Each row of a before or after table is a point. One or more steps were done to the points. Then noise was added and the rows were shuffled. The steps act on columns, c1 being the first. What was done? A step turns or swaps two columns, mirrors them in a line or flattens them onto one, adds a multiple of one to another, or multiplies or shifts one. Angles are multiples of 10 degrees, from the lower column toward the higher: turns from -170 to 170, lines from 10 to 170 but not 90. Use the fewest steps. Two steps may share a column if one is a turn and the other turns, adds or multiplies; they go together, in the order done. Otherwise the lowest column goes first.
(in the rows, 128 means zero)

Before (10 x 2)
[[116 123]
 [ 97 169]
 [119 186]
 [178 114]
 [123 118]
 [155 113]
 [ 82 171]
 [ 74 127]
 [142  88]
 [135 104]]
After (10 x 2)
[[137 156]
 [150 171]
 [ 90  87]
 [112 134]
 [ 71  86]
 [121 138]
 [119  66]
 [194 142]
 [165 147]
 [ 57 128]]
Steps: multiply c1 by 1.3; multiply c2 by -1

Before (11 x 3)
[[105 119 171]
 [143 121 147]
 [119 148 146]
 [112 102 155]
 [142 154 115]
 [150  97 197]
 [ 94 130 132]
 [100 145 208]
 [140  86 109]
 [135  76 126]
 [111 149  66]]
After (11 x 3)
[[103 113 186]
 [124 146 154]
 [ 94 130 131]
 [104 144 228]
 [135  72 120]
 [108 146  47]
 [137  86 104]
 [142 120 151]
 [156  92 218]
 [141 149 109]
 [110 104 159]]
Steps: multiply c3 by 1.3

Before (12 x 6)
[[119  85 148  76 151 158]
 [124 113  99 136 183  81]
 [122  86 128 102 104  73]
 [112  40 156 152 102 125]
 [167 107 125 126 174 120]
 [151 168 109 149 117 153]
 [161 151 119  97 189  96]
 [179 109 116 119 183 131]
 [106 179  86 113 137 148]
 [ 76 148 117 150  93 149]
 [115  88 134 105 184 118]
 [145  12 118  80 144 109]]
After (12 x 6)
[[145 152 106 146 125 165]
 [127 157 151  77 148  85]
 [118 115 134  77  96  90]
 [153  96 116  66 103 149]
 [120  74 124 126 163  91]
 [154 126 127  96  94 111]
 [117 125 154 167 128  37]
 [156 130 113  86  93 110]
 [ 97 147 117 170 143 149]
 [142 109 115  85 149  12]
 [130  74  94 103  79 114]
 [117 152  88 111 134 181]]
Steps: multiply c1 by 0.7; swap c2 and c6; mirror c4 and c5 in the line at 160 degrees

Before (14 x 8)
[[155 117  82 117 143 109  98 136]
 [138  82 150 170 121 121 147 121]
 [160 111 152 152  53 140  71 113]
 [116 156 172 187  78 114 103 118]
 [119 151  78  82 147 129  75 172]
 [153 141 126 159 112 132  69 163]
 [131 171  84  92 157 150  85 108]
 [118 106 105  94 150 113  27 138]
 [112  86 157 167 119 130 122 124]
 [104 123  55 103 131 159  87 150]
 [142 130 165 165 106 152 111 114]
 [140 116 201 170  82 160 100 137]
 [134 128 102  63 138 119 110 153]
 [102 110  68  76 130 102 129 129]]
After (14 x 8)
[[187 142  68 159 156 151 139 155]
 [179 117  87 171 113 160  64 119]
 [234 111  66 151 120 129 112 111]
 [152  83 144 170 138 117 102 126]
 [ 99 148  83  84 125 151 187 166]
 [ 78 109 144  77  89 108 186 141]
 [ 93 108  33  95 127 122 170 146]
 [104  82 116 168  96 127 100 122]
 [115 172  94  92 155 141 181 100]
 [137 156  95 188  70 110  85 124]
 [133 128 114  65 145 134 160 154]
 [170 131 102 163 136 141  94 104]
 [170 117 111 116 184 116 179 146]
 [ 83 119 102 105  91 169 207 130]]
Steps: multiply c1 by 2.5; turn c1 and c5 by 40 degrees; turn c3 and c7 by -100 degrees; turn c6 and c8 by -30 degrees
